Each row is a point. A path goes straight from each point to the next, and from the last back to the first. The post is the endless flat space through its rows: a point in 2 columns, a line in 3, a plane in 4, and so on, so that a path can go around it. Count how often the path circles the post. Going back the other way cancels.

Post (1 x 2):
[[16  3]]
Path (28 x 2):
[[ 44 -10]
 [ 13 -39]
 [ 59   0]
 [ 28  22]
 [-21  28]
 [-11  -8]
 [ 15 -20]
 [ 44 -11]
 [ 22  27]
 [-15  34]
 [ -7  -8]
 [ -1  14]
 [ 16  34]
 [-12  12]
 [  8 -21]
 [ 33 -15]
 [ 60  25]
 [ 17  23]
 [ 30  18]
 [ 13  32]
 [-21  -5]
 [ 14 -10]
 [ 42 -14]
 [ 47  34]
 [  8  27]
 [-30 -10]
 [ -2  20]
 [ 30  12]]
Times around: 3

Post (7 x 8):
[[  1   3  22  27  17  -2  15   5]
 [ -1 -10  -5   2 -22  20  -6  -4]
 [ 20   7 -25 -13 -15  -3  10   5]
 [-12  -3  -2   5 -21 -11   3  -5]
 [ -4  40   9  -8   4  20  13   3]
 [  3 -14  22   5   8 -18  14  -2]
 [ -1   3 -60 -50 -17   7   5  12]]
Path (31 x 8):
[[-11  -4  -1 -10   9 -18   0  -3]
 [ 29  28  13  40  -6 -58  25  15]
 [ -5 -21  -4 -20  -7  -4  19  25]
 [  0   4 -37 -27 -21  -7  28   8]
 [  8  -8 -34 -15  16  36   4   8]
 [ -4   8  20  11 -18  28  -6 -17]
 [ -6  -6 -11  49 -12 -24   2 -25]
 [  2  -7  -7  27   9   7 -12  -3]
 [ -1   9   5 -38  -3   7   0  14]
 [-37   8  22 -11 -21 -15  17   4]
 [  8  -5   4  -6 -26 -16  16 -11]
 [ 15  20  -8  10  -4  21   6  -8]
 [-17  18  -8  22 -16 -26  -4 -19]
 [  9  -6 -59 -56  -9   8  -1  14]
 [-12 -10 -31  10   6   0  -5   2]
 [ 11  22  -5   7 -13 -30  12   3]
 [-19  -4 -11 -37 -14  -6  11  18]
 [ 10  -9 -15 -11 -20 -36  38  16]
 [-23   7  -4  -6   5  -3  18  -3]
 [  3  -6 -42 -15 -36 -18 -18 -30]
 [-13 -18 -48  16 -46  -4 -18  -9]
 [-22  14  14 -22  -7  32  -8  -5]
 [ 46  21 -48 -22 -14 -12  15  22]
 [  2  12  -5 -16  -2  14  17  15]
 [  2  17 -14 -29  -6  30  15   4]
 [-20 -41 -14   0   2  -8   8   1]
 [  7  17 -20 -39  11  24   4 -17]
 [  3  19  -6  10  -8  35  -5 -10]
 [-11  23  -4  13  46  24  39  14]
 [-16  -1 -18 -30   1 -19  17   0]
 [-17  28 -15  -1 -30   8  -6 -21]]
Times around: 4
